Rows are points. The ring and each string are closed loops that go straight from each point to the next, and from the last back to the first. Before rounding, they use only three directions, however many columns there are. Count how often each string passes through the ring. Passing back the other way cancels.

Ring, 7 rows:
[[ 0.38  0.38 -0.11]
 [-0.15  0.44 -0.16]
 [-0.46  0.19 -0.05]
 [-0.51 -0.10  0.04]
 [-0.26 -0.34  0.06]
 [ 0.16 -0.28  0.01]
 [ 0.48  0.16 -0.05]]
String (14 x 3):
[[-0.32 -0.53  0.12]
 [-0.40 -0.34 -0.17]
 [-0.19 -0.06 -0.15]
 [-0.11 -0.01  0.12]
 [-0.40 -0.22  0.29]
 [-0.58 -0.42  0.24]
 [-0.48 -0.46 -0.05]
 [-0.32 -0.47 -0.10]
 [-0.18 -0.64  0.06]
 [ 0.05 -0.48  0.32]
 [ 0.07 -0.22  0.20]
 [-0.02 -0.04 -0.09]
 [-0.08 -0.27 -0.28]
 [-0.18 -0.58 -0.04]]
Times through: 0

Ring:
[[ 0.51  0.03 -0.33  0.01 -0.39 -0.29]
 [ 0.19  0.28 -0.31  0.25 -0.34 -0.26]
 [-0.25  0.27 -0.18  0.32 -0.25 -0.14]
 [-0.68  0.02  0.04  0.21 -0.16  0.00]
 [-0.79 -0.23  0.09  0.09 -0.14  0.13]
 [-0.59 -0.46 -0.06  0.00 -0.19  0.28]
 [-0.16 -0.49 -0.24 -0.06 -0.29  0.24]
 [ 0.32 -0.32 -0.31 -0.11 -0.37 -0.03]]
String:
[[ 0.11  0.03 -0.04 -0.04 -0.29 -0.35]
 [ 0.52  0.22 -0.18  0.00 -0.37 -0.53]
 [ 0.74  0.20 -0.43  0.08 -0.44 -0.40]
 [ 0.62  0.05 -0.57  0.15 -0.45 -0.12]
 [ 0.22 -0.09 -0.40  0.11 -0.36  0.00]
 [ 0.06 -0.15 -0.17 -0.02 -0.30 -0.11]
 [ 0.36 -0.26 -0.08 -0.26 -0.34 -0.31]
 [ 0.66 -0.29 -0.24 -0.28 -0.41 -0.30]
 [ 0.77 -0.20 -0.38 -0.17 -0.45 -0.27]
 [ 0.63 -0.03 -0.55  0.09 -0.45 -0.12]
 [ 0.61  0.12 -0.57  0.19 -0.44 -0.16]
 [ 0.18  0.08 -0.44  0.24 -0.36 -0.04]
 [-0.06 -0.06 -0.19  0.09 -0.29 -0.07]
 [ 0.18  0.11 -0.08  0.00 -0.31 -0.39]
 [ 0.03  0.03 -0.15  0.07 -0.29 -0.21]]
Times through: 2
String (14 x 6):
[[-0.06  0.06 -0.03  0.03 -0.26 -0.29]
 [ 0.23  0.31 -0.17  0.15 -0.32 -0.43]
 [ 0.14  0.06 -0.10  0.01 -0.30 -0.32]
 [ 0.00 -0.02 -0.25  0.14 -0.30 -0.06]
 [ 0.14  0.11 -0.43  0.27 -0.35 -0.03]
 [ 0.42  0.38 -0.53  0.37 -0.40 -0.23]
 [ 0.29  0.43 -0.31  0.29 -0.35 -0.38]
 [ 0.02  0.42 -0.16  0.28 -0.29 -0.38]
 [-0.30  0.48 -0.26  0.52 -0.25 -0.13]
 [-0.50  0.34 -0.30  0.55 -0.22  0.07]
 [-0.34  0.06 -0.26  0.31 -0.25  0.09]
 [-0.25 -0.03 -0.07  0.09 -0.24 -0.10]
 [-0.24  0.02  0.06  0.01 -0.22 -0.26]
 [-0.18  0.00 -0.21  0.18 -0.27 -0.02]]
Times through: 0

Ring (10 x 8):
[[-0.06 -0.24  0.02  0.12  0.06  0.10 -0.14 -0.21]
 [-0.14  0.00 -0.06  0.14  0.08  0.40  0.01  0.01]
 [-0.22  0.37 -0.08  0.13  0.07  0.53  0.16  0.23]
 [-0.26  0.60 -0.10  0.08  0.02  0.37  0.13  0.25]
 [-0.27  0.63 -0.14  0.00 -0.03  0.11 -0.02  0.13]
 [-0.24  0.41 -0.17 -0.11 -0.11 -0.39 -0.34 -0.19]
 [-0.18  0.20 -0.12 -0.12 -0.14 -0.65 -0.48 -0.39]
 [-0.02 -0.20  0.10 -0.05 -0.11 -0.89 -0.55 -0.62]
 [ 0.05 -0.39  0.20  0.03 -0.05 -0.74 -0.46 -0.61]
 [ 0.03 -0.41  0.16  0.08  0.00 -0.44 -0.34 -0.49]]
String (24 x 8):
[[-0.27  0.25 -0.31 -0.01  0.00  0.28 -0.15  0.02]
 [-0.33  0.56 -0.30  0.04  0.04  0.62  0.09  0.30]
 [-0.30  0.83 -0.08  0.12  0.05  0.60  0.31  0.45]
 [-0.26  0.97  0.07  0.14  0.03  0.38  0.35  0.45]
 [-0.28  0.83 -0.06  0.04 -0.03  0.15  0.11  0.25]
 [-0.17  0.54  0.09  0.05 -0.04 -0.18 -0.02  0.01]
 [-0.12  0.28  0.09  0.05 -0.03 -0.26 -0.13 -0.13]
 [-0.12  0.31  0.11  0.04 -0.05 -0.36 -0.15 -0.16]
 [-0.14  0.44  0.11 -0.03 -0.11 -0.61 -0.23 -0.22]
 [-0.11  0.21  0.07  0.02 -0.05 -0.37 -0.21 -0.22]
 [-0.24  0.19 -0.29 -0.12 -0.10 -0.28 -0.42 -0.26]
 [-0.23  0.16 -0.26 -0.09 -0.08 -0.20 -0.37 -0.23]
 [-0.33  0.34 -0.45 -0.21 -0.14 -0.31 -0.51 -0.25]
 [-0.34  0.61 -0.36 -0.20 -0.16 -0.38 -0.41 -0.15]
 [-0.29  0.70 -0.15 -0.09 -0.11 -0.27 -0.18 -0.01]
 [-0.14  0.54  0.16  0.08 -0.03 -0.22  0.02  0.01]
 [-0.17  0.61  0.14  0.10 -0.01 -0.05  0.10  0.11]
 [-0.17  0.49  0.08  0.10  0.00  0.04  0.07  0.09]
 [-0.21  0.21 -0.17  0.00 -0.02  0.03 -0.19 -0.09]
 [-0.35  0.45 -0.40 -0.01  0.02  0.55 -0.04  0.20]
 [-0.30  0.56 -0.22  0.10  0.07  0.71  0.20  0.36]
 [-0.22  0.66  0.05  0.24  0.13  0.81  0.45  0.50]
 [-0.15  0.48  0.14  0.21  0.09  0.44  0.30  0.28]
 [-0.16  0.27 -0.01  0.09  0.02  0.13 -0.02  0.01]]
Times through: 3
